Every row gives one point. To make a cloud, some directions were put in groups of two or more. Within a group, all points are equally far from the middle, so they leave a hole (a ring in 2 directions, a hollow ball in 3). The other directions are filled evenly. Then the cloud was stretched, turned, moved and blurred a little. Count the holes, and give their numbers of directions, smallest first.

Cloud, 13 rows:
-6.3  -0.4
-3.0  -5.6
5.6  1.3
-4.2  3.1
2.8  4.8
-6.0  0.5
2.9  4.8
-6.4  -1.7
-5.2  2.1
1.8  -5.0
5.6  0.0
-2.1  4.5
5.1  -1.6
Holes: 1 (2)

Cloud:
0.5  3.8  -0.4
3.8  -2.9  -4.7
5.2  0.0  0.7
7.9  0.7  0.7
0.3  3.5  1.6
1.4  1.1  -5.4
9.1  3.0  3.7
-3.2  -2.1  0.0
-0.9  -1.8  0.9
-1.6  -3.9  3.4
5.6  1.7  4.1
5.7  -2.4  5.9
-1.3  -4.7  4.7
4.3  -7.0  2.1
0.9  5.5  -6.8
1.2  -6.5  8.7
0.2  3.2  -8.2
2.3  1.7  0.6
2.4  -5.5  6.3
-2.3  2.7  0.9
5.3  -6.2  2.7
Holes: 0

Cloud, 31 rows:
-5.6  0.2  -3.2  6.1
5.4  3.1  0.9  -2.1
2.9  -8.8  -4.9  4.3
1.2  1.6  2.3  2.2
8.3  1.3  6.3  -1.4
2.7  -6.5  -8.0  -2.1
1.2  5.8  -1.4  5.6
5.1  2.8  -2.6  4.7
-1.7  -5.0  -3.6  -1.2
-2.6  -0.1  -2.5  3.1
-1.2  -0.1  -4.3  5.1
2.0  -2.4  3.2  4.8
2.2  -4.9  -2.8  2.6
11.3  1.0  0.1  1.3
7.9  -5.0  4.1  3.2
3.9  3.2  4.4  -3.5
2.4  0.6  -4.3  4.6
0.5  4.1  4.2  -2.1
5.2  4.0  4.5  0.3
-3.1  1.7  -1.4  1.9
7.3  -1.8  -0.1  1.5
-1.6  1.9  4.1  -2.6
10.5  -2.8  4.0  -4.5
3.2  6.0  -1.6  -1.1
2.4  -8.4  -3.7  -2.4
0.6  -5.2  -1.0  2.8
3.1  5.4  7.8  -3.6
5.6  -0.3  2.5  3.1
-1.1  -7.3  -0.1  -0.4
1.1  1.0  3.7  -3.2
7.7  -0.9  4.9  -2.0
Holes: 0

Cloud, 48 rows:
-3.5  -2.9  -5.1  -2.1  4.9  -2.1
5.6  -0.8  3.6  -1.4  4.2  -3.3
-5.9  -4.2  -0.7  2.2  -2.6  -2.4
-0.4  -6.2  4.0  1.6  -4.6  5.2
-0.5  -0.9  -6.9  3.7  4.9  6.4
5.7  2.1  -3.7  -1.2  -3.0  6.8
0.0  6.4  -3.8  -1.5  8.9  -4.1
-4.5  -4.1  -1.9  -3.7  3.5  -1.1
4.5  6.2  -5.5  -2.3  3.2  -0.9
-2.3  1.5  -8.3  1.8  6.0  1.5
-2.6  -1.0  3.9  3.2  6.0  -3.6
-4.6  2.3  -8.0  3.7  2.4  1.1
5.5  -4.2  1.0  1.4  4.6  6.7
4.4  -5.2  1.6  1.7  4.9  -1.8
-4.6  -0.2  0.7  2.5  8.6  -4.2
3.3  5.6  -0.3  -2.2  -4.1  5.5
3.1  5.2  -3.3  1.8  -2.5  -2.7
1.1  2.3  -7.4  -1.9  6.5  1.8
0.0  5.0  -6.0  -2.3  7.4  -2.5
-4.7  -3.6  1.4  -3.4  0.4  5.4
1.9  -1.3  1.7  -1.5  -3.0  -6.2
-7.3  3.1  0.8  -1.0  -0.3  2.4
-2.1  -1.6  -1.2  3.6  5.0  9.1
-1.4  1.5  2.1  -4.9  2.4  6.7
3.4  -6.2  -5.4  1.2  4.0  2.3
3.7  -1.8  1.7  -1.8  -8.0  4.0
-1.3  4.0  -4.6  0.7  9.8  3.0
-0.9  3.3  -6.6  1.6  7.2  5.1
-0.1  3.8  3.1  -6.5  3.8  -1.7
-6.2  -1.8  1.6  -2.3  1.9  3.9
6.3  0.5  4.2  0.7  3.8  3.2
-4.4  0.4  1.7  -4.1  1.9  5.0
3.6  4.2  -3.6  -3.5  -4.6  -0.5
-3.4  7.0  -3.6  6.1  8.3  1.0
2.3  6.3  -6.5  -2.4  3.9  -1.0
0.3  6.8  -4.6  2.7  1.5  -5.3
0.4  3.8  0.9  -0.8  5.9  -8.2
-2.7  -7.6  0.3  0.7  3.5  -1.9
1.4  1.7  5.1  4.7  3.2  1.8
-4.3  1.2  -6.2  1.3  6.5  -4.2
-1.8  1.9  -3.9  -6.1  -3.3  0.6
3.1  -7.2  2.6  -3.5  -5.0  -0.2
-4.9  7.2  1.6  -0.8  -0.1  2.5
-1.7  1.1  0.7  6.9  8.7  -0.6
-1.8  10.2  -1.2  3.6  3.9  2.5
-4.5  5.3  2.0  -3.4  0.5  3.0
0.8  5.1  -3.1  0.6  3.0  -8.0
-2.5  -2.2  2.2  1.9  -4.8  -3.6
Holes: 2 (3, 3)

Cloud, 83 rows:
-1.2  -1.1  -5.5  0.0  -2.9  4.4  -1.9  4.2
0.6  -1.6  5.2  0.0  4.7  1.3  -2.9  8.3
-2.9  0.7  -4.1  2.7  -2.3  1.0  -2.8  -9.3
-2.8  2.1  3.6  3.0  -2.6  1.0  -7.7  2.2
-1.9  -1.4  6.6  2.6  6.1  0.7  -3.5  1.6
-3.5  2.0  1.9  1.5  4.0  -3.2  2.3  3.5
2.2  2.5  -3.4  -4.2  2.8  -2.4  -4.5  -2.8
-0.2  0.2  4.2  1.5  7.7  -0.7  -2.6  -4.1
-0.1  -4.8  -10.6  -3.7  0.6  1.2  -9.3  0.3
4.6  1.1  8.0  -4.1  6.2  -2.9  -1.2  -2.0
2.5  -4.9  4.1  2.4  1.3  3.8  -0.7  4.7
4.7  -1.4  -3.9  3.3  -8.0  3.6  -5.5  -5.6
1.9  1.0  -0.2  1.2  -9.2  -0.8  -0.7  -2.1
-3.0  -4.5  -3.0  -2.2  2.9  3.0  -7.4  -0.6
5.4  -4.3  4.9  0.4  3.2  -4.7  -2.6  -2.2
-5.1  0.5  0.4  1.1  -5.1  -0.6  -6.4  1.1
-5.0  -2.1  2.7  -3.8  3.2  5.7  -5.7  -0.6
2.9  -2.2  4.3  -0.1  8.2  -3.2  -6.4  -1.9
-4.2  8.5  -1.0  3.8  -4.8  -1.9  -2.0  -5.5
5.1  2.6  9.2  -3.1  1.9  2.5  -2.3  2.2
1.5  5.5  11.0  0.7  -0.4  -2.4  0.7  6.2
4.1  2.6  0.4  1.8  3.7  2.6  -4.8  4.9
-6.9  2.2  5.0  0.9  -5.2  2.5  1.3  -1.8
7.3  -3.0  -6.4  -0.3  3.4  1.1  -2.1  4.1
-11.4  5.6  -3.0  -0.1  -1.5  2.6  -0.6  1.5
1.7  9.4  3.1  2.4  -4.7  -0.8  -0.1  1.7
-1.2  -0.2  8.5  0.4  0.3  4.4  -4.4  -3.6
-6.1  -5.7  -5.5  -3.6  7.3  2.3  -4.6  0.4
-0.5  0.0  -2.0  2.3  -7.0  0.9  2.4  2.1
6.1  4.9  6.4  7.6  -3.2  2.4  0.3  9.2
8.6  -7.3  -3.0  2.0  3.3  1.7  -6.9  6.4
-0.2  -7.3  -8.5  0.9  -0.1  2.9  -6.5  0.7
0.6  -4.7  3.3  0.3  5.9  -2.4  -5.3  4.1
0.8  -2.4  -1.9  -2.8  7.7  0.4  -1.7  -5.9
1.8  -7.1  -2.9  -3.1  -1.6  -0.2  -7.9  -3.2
-3.2  -2.6  -6.8  -6.2  1.0  5.5  -4.5  -0.7
2.0  -1.7  7.8  3.3  -1.4  -0.6  -5.1  1.2
6.2  -4.1  -3.0  -2.5  3.8  0.7  -8.2  6.2
0.6  0.0  6.6  0.2  -1.1  5.3  -5.4  2.0
-0.5  4.4  2.5  3.7  -9.0  -0.2  0.3  -6.1
-8.6  2.5  0.1  2.4  -0.3  -0.9  3.8  -0.6
1.4  -6.6  0.6  -3.1  5.3  3.0  -5.2  -3.1
8.6  2.0  4.6  0.8  -0.2  -1.8  -2.7  -1.8
-1.9  1.1  -2.6  -0.5  6.0  1.2  -5.1  -1.4
5.2  -6.7  4.0  -6.3  6.3  0.6  -7.9  3.5
7.7  -2.1  3.1  -2.1  -1.2  -3.5  -4.9  -2.3
2.6  -1.5  -7.2  2.7  1.2  1.2  -6.5  1.7
-1.9  8.8  -1.3  1.2  -3.4  0.3  -3.0  2.3
4.7  -1.5  7.4  8.2  -3.6  -0.8  -3.7  3.4
5.1  -1.6  -2.4  0.5  4.4  2.9  -6.5  0.3
2.1  4.8  9.3  1.6  -1.8  -5.6  -1.4  -0.5
2.1  1.0  -2.4  1.4  -7.3  5.2  -2.2  -2.6
3.2  -4.2  -6.9  -2.9  2.2  -0.3  -3.7  -6.0
1.0  2.0  7.8  0.6  2.2  -2.9  3.5  1.1
1.7  -1.7  3.9  1.3  -5.7  -1.2  -3.5  2.0
1.5  3.7  1.0  0.3  -4.1  5.2  -0.7  -1.2
0.7  -3.6  -6.4  -3.8  0.4  -0.9  -3.7  -7.8
4.5  -1.2  8.5  0.6  -0.4  0.4  -0.4  1.2
4.4  -3.2  9.4  3.2  1.4  1.3  0.4  2.6
-3.7  -2.3  3.3  -5.3  8.3  -0.1  -1.3  7.9
0.2  -2.2  4.9  -2.6  10.0  -4.8  0.8  -2.1
0.3  9.1  7.6  1.9  0.5  -1.0  1.5  -1.9
0.7  0.2  8.1  0.2  3.0  1.4  0.7  -4.8
-9.5  -1.7  -3.8  -8.7  0.9  1.1  -0.1  2.9
3.0  -7.4  0.8  -1.5  0.8  -2.3  -5.2  4.1
-2.5  4.2  2.5  -1.5  3.8  1.5  -1.7  7.2
3.2  7.3  8.0  1.8  -1.2  1.9  2.2  2.5
-4.9  1.7  -0.7  6.2  1.1  0.7  1.4  2.3
-1.9  0.6  -2.9  -2.7  4.9  4.4  -0.8  4.8
2.3  -8.8  0.3  -4.9  5.4  1.4  0.0  3.6
1.9  -4.9  0.5  -4.1  2.9  1.7  -5.7  -4.7
5.1  2.7  8.5  -0.4  -2.2  -0.6  -2.5  7.1
8.7  -6.5  0.9  3.1  -3.2  0.9  -6.2  0.3
-2.3  0.0  -4.0  -1.8  -0.6  4.9  -2.5  -8.1
5.4  -2.8  2.7  -1.6  4.3  -5.5  2.0  0.9
8.4  0.5  -1.2  4.0  -2.7  4.0  -5.0  -0.4
-3.7  -1.5  -8.5  1.2  0.1  2.2  -2.5  3.7
3.6  -3.6  -0.9  -0.7  -0.2  1.1  2.7  3.2
9.5  2.1  8.7  4.0  -1.9  -5.2  -0.9  1.4
-1.0  8.5  1.8  3.6  -2.8  -2.3  -3.2  -4.1
0.9  1.9  5.2  3.3  3.9  -0.4  -1.3  8.9
0.2  -0.9  -1.1  -3.0  -3.1  -3.2  0.8  -1.2
5.6  4.0  1.7  7.6  0.8  -3.9  1.1  4.4
Holes: 1 (4)

Cloud:
-4.0  -0.5  4.7  0.7  -3.4  -0.4  9.5  2.1  -4.6
-5.3  -1.8  -1.7  -1.1  9.4  -6.2  -2.0  4.1  3.7
0.5  5.2  -2.0  1.8  -1.0  -1.7  0.2  1.8  7.4
-2.7  1.6  -1.1  4.7  -7.6  4.4  5.7  -1.2  -6.4
-2.7  2.8  -2.5  1.3  4.5  6.0  2.6  0.5  3.2
1.6  -0.8  -3.9  -3.4  -3.4  0.4  -3.4  -10.6  -3.9
-1.3  3.5  1.8  2.0  1.2  2.2  -3.1  -9.0  -5.5
1.3  6.7  2.2  1.7  2.5  -5.2  -8.1  -6.1  2.6
-0.2  -5.2  -6.3  4.7  -4.4  2.7  -2.1  -0.2  -0.7
-1.3  -5.2  -1.5  -5.9  0.4  -3.5  0.3  3.7  1.7
-5.8  -6.9  -3.8  2.6  -6.2  1.8  2.5  -4.1  2.0
3.8  2.7  -4.0  -7.0  -3.0  0.0  5.9  -4.3  -7.1
-1.4  6.6  -2.4  5.2  1.3  -0.1  -9.8  -5.3  6.9
-0.7  -5.7  -7.8  1.8  7.2  0.9  7.3  -0.4  1.2
3.8  0.3  -1.6  -0.1  1.8  0.2  -3.7  4.3  -2.6
-3.5  -3.0  13.1  1.3  0.8  -1.1  5.7  -7.9  -0.6
3.4  1.7  -0.1  8.2  -2.0  -0.7  -6.3  -1.8  2.4
-1.0  0.1  3.2  -0.3  -1.5  0.1  -3.0  -5.7  -6.6
4.1  -7.5  4.2  -3.1  -8.2  -1.6  1.4  -0.5  -3.6
3.2  1.8  -1.1  7.0  0.9  1.3  -12.8  -3.5  6.9
-0.9  6.7  -0.5  -3.8  1.0  6.4  1.8  2.6  -5.1
-3.0  -3.1  1.9  7.2  -2.5  -2.7  2.4  -3.5  5.6
0.8  -8.3  0.4  2.9  3.6  -0.2  0.4  -1.6  3.7
-3.1  2.6  0.2  5.6  4.0  3.3  -2.2  2.0  -1.6
-1.3  5.8  -1.8  2.6  6.5  -1.5  1.6  5.5  1.0
-6.6  -4.4  -10.3  -3.5  -0.5  1.6  7.0  1.1  0.5
1.9  0.5  -3.7  -5.6  2.7  -2.6  2.2  0.9  2.5
0.4  0.2  0.7  -2.9  -4.6  -3.8  3.3  -5.2  -8.6
-1.7  -6.8  -7.5  2.7  5.9  2.2  1.7  3.2  3.6
-3.4  -1.4  -11.4  1.9  5.3  2.5  -4.7  -1.0  -2.3
8.3  -4.4  6.0  3.0  0.1  -1.2  -3.3  -9.1  -1.5
0.1  -0.8  5.3  -3.6  -6.6  -2.0  2.1  -2.7  -1.0
5.4  -5.5  -1.3  -6.3  1.1  -0.8  7.7  2.4  -5.4
-5.8  1.5  5.7  -4.5  -1.1  -2.5  -1.8  2.9  -2.0
3.7  1.3  -8.2  -6.9  2.3  0.2  0.4  4.4  -0.3
2.0  1.4  -4.4  2.1  -5.6  0.6  4.5  -3.7  -3.9
0.8  5.7  -0.7  -6.1  0.3  -2.8  2.0  -4.4  -4.4
1.7  -1.8  5.8  -1.5  -0.2  -2.9  0.3  -6.7  -4.3
-4.0  4.3  -0.3  3.1  -2.4  1.7  -4.9  2.2  0.1
3.2  -3.3  4.0  2.4  -2.9  -3.3  0.0  -1.5  -7.9
-1.3  -3.8  -8.7  0.5  8.0  2.8  -8.0  -1.8  -1.5
2.3  1.9  6.8  -3.7  -1.7  -3.6  -1.0  -10.3  -5.9
7.5  -0.7  4.3  5.4  -1.4  -3.7  -0.9  0.3  -2.5
0.1  9.2  -4.9  1.8  -2.6  0.5  -0.4  -0.6  2.0
-3.7  3.0  -4.9  0.5  -2.6  0.8  -1.2  6.8  -3.2
2.9  -3.8  -5.5  -1.6  -6.7  -1.2  -7.1  -6.6  -0.1
-2.8  -2.5  -6.8  2.4  3.4  -1.0  -10.5  3.0  3.3
-4.0  0.3  -2.4  -7.6  3.5  3.1  -3.8  1.2  2.1
0.3  -4.0  4.5  -5.0  1.9  -5.2  -0.2  -0.3  -5.6
2.8  -5.0  0.6  2.3  -2.7  2.4  2.8  -0.7  5.7
-5.0  3.8  -9.0  0.2  2.8  8.6  2.2  1.3  -0.2
-3.2  0.2  8.1  2.3  2.4  1.6  9.1  -2.9  2.4
5.1  -2.0  1.5  2.1  -0.3  0.3  5.3  -4.3  -2.7
6.1  -3.9  1.2  6.1  -7.4  3.3  -2.0  -5.9  -4.1
2.8  -0.9  0.0  -0.1  3.6  -9.3  -5.0  -1.2  -0.1
-1.4  2.2  3.3  3.1  2.1  0.1  0.1  -2.4  -4.8
-1.7  3.4  3.6  0.4  -0.4  -0.5  2.0  -2.8  -3.9
-0.6  -3.5  1.7  -4.0  2.0  2.1  12.3  1.4  -3.7
-1.9  5.1  2.3  5.5  6.9  2.2  0.0  0.3  -1.0
-1.6  2.4  7.8  1.4  -3.2  -3.7  -1.8  -6.9  0.0
-4.8  -8.5  -4.0  1.1  -0.3  2.1  -3.0  2.0  -4.0
2.7  -1.7  -3.3  -4.0  -5.0  -0.5  1.9  0.5  2.7
0.0  1.5  6.3  -0.8  -1.1  -11.3  0.7  -6.0  -5.4
1.9  -3.9  3.1  -3.0  -1.2  4.9  0.0  -2.9  -0.6
-2.1  -3.2  -4.0  1.0  -1.8  10.4  4.7  -6.4  2.5
-0.7  2.3  2.1  -2.9  -1.5  0.8  1.5  1.0  -4.2
-4.5  0.0  -4.5  5.8  3.1  -2.3  -1.2  0.1  -0.8
0.3  0.1  -1.1  -5.5  3.3  6.4  0.8  5.9  4.7
-5.2  -1.0  -8.3  -6.8  2.8  2.6  8.1  0.6  -2.2
1.8  -0.4  -1.9  4.7  8.2  7.4  2.4  1.5  6.1
1.0  -0.5  4.3  -0.1  -2.9  1.3  -5.5  -7.5  0.8
-1.8  -5.9  2.0  -1.2  3.7  3.4  -1.4  1.2  1.6
-5.5  5.2  -0.8  4.3  -0.8  -3.9  -5.6  -0.6  9.1
3.7  1.5  -1.1  -7.1  0.7  2.1  7.2  -1.3  0.4
2.3  0.0  2.6  2.8  -3.8  -3.9  -3.1  -3.5  1.2
0.5  -0.2  0.5  -5.5  6.0  1.0  0.5  2.0  0.7
-1.0  -3.9  -2.7  2.3  -6.4  5.0  0.6  -9.5  -4.4
1.0  2.3  -5.5  1.0  7.1  -3.8  -8.9  -0.8  2.6
1.9  -3.5  2.6  1.3  8.9  -2.4  -2.7  -5.5  -0.6
-3.1  -2.0  -7.9  -0.2  2.5  0.6  -2.9  -9.5  -1.5
0.1  -0.1  -0.2  1.0  1.2  -8.1  -1.2  -7.0  2.0
4.9  -6.2  -1.2  3.9  -4.6  1.0  -1.9  -2.6  1.6
-2.9  -2.8  -6.0  1.2  -3.3  3.5  1.1  4.9  5.7
-4.0  7.7  -7.1  4.4  -2.7  -0.3  -1.0  3.4  3.0
1.8  4.9  -5.1  -0.4  1.5  3.6  -5.7  1.6  -0.7
-2.8  -10.3  -2.3  2.4  2.0  -0.5  2.5  -1.9  -1.8
-5.3  -1.6  -2.5  9.0  -0.7  -1.3  0.2  -4.4  2.1
-4.5  2.9  -4.7  -1.4  10.0  1.4  0.3  2.6  6.3
-0.1  -3.9  4.1  -1.4  3.1  -1.9  -0.1  -2.2  6.2
-4.5  -0.1  -0.6  0.7  1.3  -2.9  4.3  -3.3  9.4
Holes: 0
